Each row of a before or after table is a point. The points were changed in one or more steps. Then noise was added and the rows were shuffled. The steps act on columns, c1 being the first. Name the steps. A step turns or swaps two columns, mirrors them in a line or flattens them onto one, adds a multiple of one to another, or multiplies or shifts one. Angles are multiples of 10 degrees, from the lower column toward the higher: turns from -170 to 170, lines from 10 to 170 but not 90. Use the fewest steps. Two steps may share a column if one is a turn and the other turns, adds or multiplies; they go together, in the order done. Otherwise the lowest column goes first.
(in the rows, 128 means zero)

Before (14 x 2):
[[204  66]
 [186 146]
 [172 153]
 [121 145]
 [132 101]
 [131 160]
 [ 99 124]
 [101 137]
 [143 151]
 [110 115]
 [128 156]
 [131 128]
 [123 158]
 [149 151]]
After (14 x 2):
[[109 127]
 [101 138]
 [110 106]
 [ 99 133]
 [113 156]
 [120 178]
 [212 178]
 [154 122]
 [134 106]
 [121  99]
 [129 130]
 [ 99 142]
 [130 189]
 [111 150]]
Steps: turn c1 and c2 by 70 degrees

Before (13 x 4):
[[106 145 129 117]
 [113 110 138 119]
 [119 122 142 172]
 [132 140 138 144]
 [107 162 121 126]
 [140 104  76 102]
 [129  99 115 139]
 [139 124 125 105]
 [136 109 144 101]
 [ 85 159 131 141]
 [115 179  83 128]
 [143 115 133 118]
 [ 53  93 114 164]]
After (13 x 4):
[[  5 147 164 162]
 [105  19 118 127]
 [ 58 101 101 141]
 [136 128 114 144]
 [141 167 133 101]
 [143 128 134 105]
 [ 92 109 113 119]
 [116 149 122 172]
 [129 142 159 136]
 [ 94  84 107 126]
 [148  89 179 100]
 [105 158 135 121]
 [152 147 134 116]]
Steps: multiply c1 by 1.6; turn c2 and c3 by -130 degrees; multiply c2 by 1.6

Before (10 x 8):
[[160 184 117 110 152 136 136 151]
 [121 163 125 136 125 147 126 121]
 [141 145  91 108 157 172 123 114]
 [143 134 139 157 108 115 117  55]
 [119 152 139 101 156 138 138 106]
 [130 105 137  79 138 108 183 134]
 [151 146 149 136 154 152 145 141]
 [117  89 131  97 161 106 118 117]
 [115 133  95 134 156 147 116 134]
 [132 103 168 134  79 118  95  67]]
After (10 x 8):
[[121 103 136 123 158 143 113  52]
 [113  93 130 108  80 141 156 114]
 [117 133 128 142 136 124  94 124]
 [111 103 107 156 112 130 111 136]
 [113 161 136 136  87 118 120 109]
 [135 122 103 165  92 101 106 113]
 [114  42 150 105 170 114 125  73]
 [132 251 131  93  91 116 198 135]
 [167 164 122 136  98 124  81 150]
 [160 177 145 161 115 133 124 139]]
Steps: add 0.3 times c8 to c1; multiply c7 by 2.5; turn c2 and c7 by -70 degrees; multiply c3 by 0.7; turn c4 and c5 by 140 degrees; turn c4 and c6 by -130 degrees

Before (13 x 12):
[[156 191 151  79 113 154 168 101 156  99 156 186]
 [162 169  82  82  93 127  74 122 104 100 129  95]
 [155 166  90 145  80 158 115 165  75 155 115 106]
 [123 141 110 151 137 111 139 160 155  96 134  94]
 [148 130 100 153  69 126 162  81 123 118 124 148]
 [115  94 101  83 129 146 141  91  87 125  96 147]
 [134 161 166 107  70  96  77 140 106 142 144  99]
 [133  97 117  72 125  85 108 112 173 142  81 145]
 [152 123 155  98 145 177 130 159 157  87 145 120]
 [147 112 160 143 142 146  76 147  86 139  98 156]
 [183 139 132 161  94  87 165 123 107 113 166 118]
 [158 166  94  87  76 121 125 161 145  77 110 168]
 [118  94 147 152 144 161 121 137 105 164 166 157]]
After (13 x 12):
[[139  84 151 195 122 155 102 169  97 128 187 155]
 [123 175 102 158 154 146  91 141 160 128 148  97]
 [150 106 133 101 169  88 122 164 123 129 118 168]
 [136 118 100 106 176 127  80 163  93 128 148 124]
 [139  87  89 126 198 158 165 115 138 127 105 114]
 [141 106  81 185 170 127 122  75 123 127  95 130]
 [137 142 157 155  96 177 159 130 117 129 120 144]
 [130 177 118 170 101  86 112 108  91 128 145  81]
 [130 104 166 158 186  95 140  77 108 129  99 145]
 [140 107  94 179 157 121 161 125  83 129 168 109]
 [124 150 144  93 132 161 137 122 157 128 157 166]
 [135 139 159 108 145 146 146  76 169 129 156  98]
 [126 107 110 111 104 111 161 137 113 126  94 134]]
Steps: multiply c1 by 0.4; turn c2 and c4 by 160 degrees; turn c5 and c9 by 140 degrees; swap c7 and c8; multiply c10 by 0; swap c11 and c12
